Each row of a before or after table is a point. The points were changed in one or more steps. Then noise was added and the rows were shuffled. The steps act on how far a point lies along the listed directions, d1 being the first. Write out the steps. A step turns or swaps two directions, mirrors them in a line or flattens them onto one, adds a multiple of one to another, or multiplies one. Angles are multiples of 10 degrees, from the lower direction toward the higher: turns from -170 to 170, lines from 10 to 170 but not 90. Use the fewest steps. Two steps may share a direction if one is a turn and the other turns, adds or multiplies; they go together, in the order done. Otherwise the lowest direction goes first.

Directions:
(1): [  2  -2 -46]
(2): [-22 -40   1]
(3): [ 40 -22   2]
Before (12 x 3):
[[ 57 -14  44]
 [ -7   8  15]
 [ 15   4 -41]
 [ 11   3  18]
 [-26  44   2]
 [ -3  25 -47]
 [ 33  33  10]
 [  0   9 -12]
 [ 67   1   6]
 [ 89 -24 -21]
 [-20  22 -13]
 [-18 -20  26]]
After (12 x 3):
[[  8  11 -31]
 [  8  15   2]
 [ -5  -7 -15]
 [ -3  -7 -16]
 [ 20  39   1]
 [ -6 -16 -36]
 [-18 -35 -46]
 [-15 -33 -31]
 [  8  17   1]
 [  6  12 -37]
 [  6  15  44]
 [ 14  19 -51]]
Steps: turn d1 and d2 by 70 degrees; multiply d1 by 1.3; multiply d3 by 0

Directions:
(1): [ -3  12 -56  -6  34  12  19 -25]
(2): [ 8 30 24 15 18 55 13 16]
(3): [-25 -34 -25  29  10  17 -25  37]
(4): [ -2  13 -16  30 -27 -19  50  27]
Before (8 x 8):
[[ 11   1   5  -6  12  26 -23  -9]
 [-17 -29 -29  19 -21 -48  -6  34]
 [ 23 -21 -33 -88  56  -4 -43 -77]
 [  1 -31 -13   1   9  23 -33  12]
 [ -1 -16  -4  -1  45  53  -9   2]
 [ 16   1   4  23   6  -9  13  23]
 [-19  -4 -21  27  30  15 -15  10]
 [ 10   2 -37 -22   6 -11  15 -36]]
After (8 x 8):
[[ 11  -8 -17 -16   6  -4 -13 -24]
 [ -9  -7 -48  18  12  25  18  12]
 [ 14  -2 -11 -36  24 -16  21 -48]
 [  6  34   7   2  15 -10  27 -30]
 [ -3 -18 -84 -21  90  65 -19 -10]
 [ 30  18   6 -24   4  18   1 -18]
 [  7  31  40  17  -5  33  19  33]
 [ 23   1  14  12  -2 -15  13  10]]
Steps: turn d1 and d4 by 30 degrees; turn d2 and d3 by -150 degrees

Directions:
(1): [ -2 -28  40  46   8  -7  -1  17  30   4 -43]
(2): [ -6  50 -18 -12  15  19   8  35  44  27 -15]
(3): [ 11   1  36 -13   7  18  -4 -42  -1  63   6]
(4): [  1 -35 -48  23  28  37 -36  -1   0  15   4]
(5): [  1   6  15  -5  69 -36  -8  22 -25   4  15]
Before (13 x 11):
[[  1  -6 -14  20  30   8  -6  26   5   3  -8]
 [  0 -10 -19  12  16  33 -16 -19  -8  38  12]
 [-13  -2 -15   9  59 -40  -3  33 -15 -15  -2]
 [  2 -10  11  13  40  23 -21   6  14  27   5]
 [-16 -26 -22   8   5  10 -10  14  18  -1 -13]
 [  2  40  35 -11 -29 -46  38  26  14 -39 -12]
 [ 12 -13  11   6 -10   0  -6  -7   6 -14 -10]
 [ -9 -26 -12  18  14 -10 -13   5  -8   1 -12]
 [  3   5  38  -1  -8 -16  13 -10   6 -12  -3]
 [ -6  -1 -38   0  10  11  -3   6   8  -5  14]
 [  7  26 -50 -31 -18   2  -1   2  -9 -33  14]
 [  5 -17 -18   0  45  24  -4  -5   3  21  20]
 [ 10   2 -52  12   2  18 -20  23  -6 -15  23]]
After (13 x 11):
[[ -1 -47 -54  41  -5 -21 -16  35 -14 -89  -2]
 [ -2  16 -73 -13 -28 -21   2  34 -15 -96   7]
 [-24  16 -52  -2  42 -63   6  61 -29 -76  10]
 [ -2  33 -40   6 -29 -30  16  62  -4 -79  14]
 [ 10  14  69 -18  21   6   0 -29   4  53  13]
 [  7 -21   8  11  15  15 -18 -19  10  10   1]
 [-13  10 -18   6   7 -19   5  32  11  -7 -17]
 [ -3  12   5   6   5 -30  19  32  -6 -35  -3]
 [ 11  32  50 -21   0  18  16 -47   3  81   9]
 [ 11  20  34 -33  21   4  27 -24   0  36  26]
 [-11  13 -23  -5 -14 -23  21  21   1 -46  10]
 [-20  -6  -3   1 -14 -22  16  34  18 -39 -19]
 [ 11  -8  -3  13  -2   7 -10   6  19  -5 -17]]
Steps: add -0.5 times d5 to d1; multiply d4 by 0.7; turn d2 and d4 by -140 degrees; multiply d3 by 3

Directions:
(1): [  2  10 -29  23   9  26 -24 -15  15  22   2  46  16  63  31 -30 -17 -19]
(2): [ 35 -31   0  -6 -36 -31  -2  -3   9 -15  11 -20 -18  64  14  14  18  47]
(3): [  2  46   0  20 -12 -43 -36   3   9 -20 -32 -51  -6   5   0 -45  -2 -25]
(4): [ 13  26  28  58  -2  19  29  25   8 -31  48 -12  29  14   0  19  22 -21]
(5): [ 41  18  22 -35  -8  53 -38 -17 -28  19   9 -35 -10   0  24  21  12 -24]
Before (12 x 18):
[[ 20   7 -12 -46 -14  10 -39 -39 -15  64 -26   9 -20  44  38 -23 -26   6]
 [ 39 -51 -14 -10 -29   4  -1 -27  -4 -11  31   2 -15  52  32  31  15  49]
 [  0   1  -5 -40   6  27 -24 -29 -27  26   7  17  -1  10  19  19   8 -24]
 [-39 -10 -25   9  26 -24  13   5  10  10 -25  32 -16 -20 -12  -3 -13  29]
 [-22  14 -35  -1   6  -6 -47 -13   6  33 -27  31  13   6  34 -25 -38 -17]
 [ 39  11  31  26 -16  35 -21   6   3   6  34   8  20  58  33  33   9  -8]
 [ -7  -1  -8  12  23  42  25 -13  -9   0  34  35  13 -13  -3  16  -6 -12]
 [  9  43  34  13   2  23  -7  12 -18 -21  23 -82  21 -46 -24  22  17 -35]
 [-31 -30 -37 -17  19 -19  -7 -12   0  18 -35  40   2   1  -6 -25 -30  -4]
 [ 66 -14  30  -8 -55   4  17   4 -11 -33  52 -47 -20  56   4  47  47  24]
 [ 16  17  17  46   9 -44  30  31   7 -35  25 -18  -1  10  -9  18  20  22]
 [-32   7  -4 -13   0 -49  -1  18  12  -4 -52  19 -10 -29 -20 -55  -5 -21]]
After (12 x 18):
[[-17 -48  -8 -46 -11 -47  23  11   6   8 -43  34 -27 -13 -19 -20  -2  35]
 [  8  19  24  36  -3   7  30   2  -1 -43  49 -26   5 -17 -22  21  17  -8]
 [ 30  60 -15  27 -10  43 -40 -14  10  11  10  13  18  76  39 -46  -7 -64]
 [-29 -46 -11 -16  18  -5  43   5 -14  -4   4  26  10 -26 -24  30  -5  11]
 [ 13  66  31  23   1  28 -44  11  -2  -4  -8 -17  26 -17  17  -2  -7 -58]
 [ -5   7  17 -46  20  58  10 -20 -39  65   4  31   0 -45   7  23 -21  -9]
 [-22 -24  -7  29  11 -20  34  12   7  -3   2  27  -7 -10 -13  22   5  43]
 [  1   6  24 -24  13  32   0 -10 -33   3  30  -1   1 -14   8  46  22 -25]
 [  5  19 -15  50  26  62  -5 -20   8   6  37  42  41  11  36 -10  -6 -48]
 [-34 -17   2 -38   6  -6   8   4 -17  18 -10   9   2 -80  -5  36 -21   6]
 [ 33  12  -2 -28 -36 -28 -60 -20  -6  -7 -19 -87 -22  41   7  -9   7  12]
 [  9  36 -23  40  13 -49 -22   2  10 -11 -18   0  -5  43  12 -37 -15   2]]
Steps: turn d1 and d2 by -110 degrees; multiply d3 by 1.3; turn d3 and d4 by -70 degrees

Directions:
(1): [-20 -15   6 -13  13 -34 -24  23  27  19 -64 -15  -3  67  20 -24  14 -38
 -21  15  40  17  12  17   5 -24   5  13  18 -13  25  44]
(2): [-14 -19   2  65 -28 -30 -51  -2 -21   7  14  -2 -42  30  39 -27 -34  43
  34 -28   5 -14  27   2 -12  23   2 -18   4  27  -5   7]
(3): [  0  36 -35 -19  16  24 -41  -7 -44   7   4   3 -18 -25  12 -36  16   5
 -35 -20  10  50  12  -1  38 -27  61   1 -14  23 -35  14]
(4): [-14  16  41 -23  20  22   2 -10  21  -4  40   9  15 -12  52 -15 -18   6
  -9  -5  -3 -38  -2  39 -72 -42  34  19  25   2 -14  26]
(5): [ 28 -17 -33 -16 -30   7  -5  31  54   5  -4   5   7 -37  14  -8 -50  36
   1  56  28  -2  49 -20  13  -1  12   0  -3 -42 -28   7]
Before (11 x 32):
[[-21  55  22 -52  31  43  -8  -1 -33  -6  38  -2 -14 -14  42 -30  27 -17
  -61 -24   3   7 -11  36 -42 -56  78  44  22  12 -26  26]
 [  4  30 -26 -28  11  32 -35  -4 -21  16  23   2   0 -23  14 -39 -18  26
  -32  13  12  17  16  10  20 -30  52  -7 -16   8 -51  22]
 [  0  12 -30 -38  41  22 -17  16  -4  22 -52 -15   1  22 -11 -34  33 -49
  -56  18  43  63  -4 -11  45 -38  39  18   7  -7  -2  19]
 [-27  36  42  23  34  16 -11 -51 -57 -15  81   0 -10   4  42  -1  21   9
    3 -68 -34 -36 -26  49 -53 -23  33  -2  15  57  -5 -17]
 [  6  -8 -16  -6  -1  -8  31  16  26   7 -25 -12  17   5  -2  10   0 -15
    4  19  -4  -1 -17 -20 -10   1 -11  16  -2 -28  23  -2]
 [ 10   1 -29 -19   5 -13   4  14  -2  22 -25  -7   8  22  -5   9  10 -10
   -5  14  12  17   5   3  19  -7 -13  17   7 -11  13  18]
 [-11  17 -42 -51  20 -12 -44  33  17  22 -60  -5   3  23  14 -40   5 -36
  -62  21  43  69  22  14  47 -52  60  16 -13 -27 -13  46]
 [ -1 -11 -10 -27   1 -21 -28   9  34  11 -30 -15   9  16  26 -19   2  -3
  -15  15  30  21  22   1  23 -22  12  15  14 -37  -1  26]
 [  9  54  -7 -15  46  45 -13 -38 -58 -17  34  13  -1 -33 -22  15  57 -28
  -32 -49 -17  35 -35   6  -3 -16  16  11  -3  32   6 -10]
 [ -5  -2 -16  38 -28 -42  -1  -5 -15   9 -16   6  -8  25 -26   9 -20   4
   10  -1  -1   9  10 -24  14  20 -31 -14   4   4   8 -44]
 [ -3  19 -12 -13  11  -4  11  -5 -33   4 -21   3  -9  -9 -26 -11  37 -38
  -20 -20  14  43 -14 -24  71   6  -2   3  -7  -4  -9 -18]]
After (11 x 32):
[[  5  49 -31  10  32  19 -41 -30 -77  -6   5   5 -21  -7 -24   3  60 -28
  -28 -57  -4  62 -28  -8  37   3  12  -4 -14  43  13  -9]
 [ 15  -2 -32   6  -9 -10  -9  11 -12  14   4  -5  -5  14   3   6  -9  16
   13   0   4   5  20  -2  14   9 -13  13   6  -2   2  10]
 [-13  46  20 -41  70  27  36 -39 -41 -16  28 -12  33  -4 -17  31  73 -52
  -36 -33 -24   2 -53  38 -13 -41  24  17   4  28  16 -22]
 [ 10  -9 -22 -19 -12  -8 -19   6  20   1  -5  -8   8 -21  11  -3  -9  22
   -4   8  13  20  23 -12  26  -7  11   7   2 -35 -21   6]
 [  7 -22 -21  28 -14 -17  25  14  16   7 -18 -10  -3  15   2   9 -15   0
   22  12  -8  -9  -7 -27  -5  22 -19  11  -7 -18  22 -12]
 [  9  60 -39 -67  23  45  14  10 -58  -6  -6 -10  -9 -31 -41  -3  68 -42
  -80  -5  -2  70 -26 -14  56 -21  50  31 -15  -1 -18 -11]
 [-11  10  -1  38  -9 -15 -33 -12 -58  13   8   9 -40   5  16 -41   7   3
    3 -47  18  28  12 -19  53  17  15  -7   1  20 -21  -9]
 [  3  29 -71 -18  -7   6 -57  19 -15  17 -13   5 -15 -31   2 -36 -18  16
  -40   2  23  71  31  -9  68 -17  67  -7 -33  -8 -43  14]
 [-17   5  21  26 -20 -40 -11 -11  -5  12  17  14  -3  27  20  -2 -43  19
   13 -11   1 -29  14   6 -48 -13  -7  -3  25   4   5 -27]
 [  7  39 -45 -44  22  34 -40   1 -29  22   2  -1   5 -25  -2 -37  -1  11
  -50  26  15  42   9   0  48 -32  57  -7 -20   9 -49  23]
 [ 11  16 -56  15   3  20 -46   3 -44  21 -12  -5 -32  -5  -7 -38   5  11
  -20  -4  29  60  16 -31  63   0  45  -7 -10  20 -27  -9]]
Steps: flatten d1 and d5 onto the line at 80 degrees; turn d2 and d4 by 90 degrees; multiply d3 by 1.3
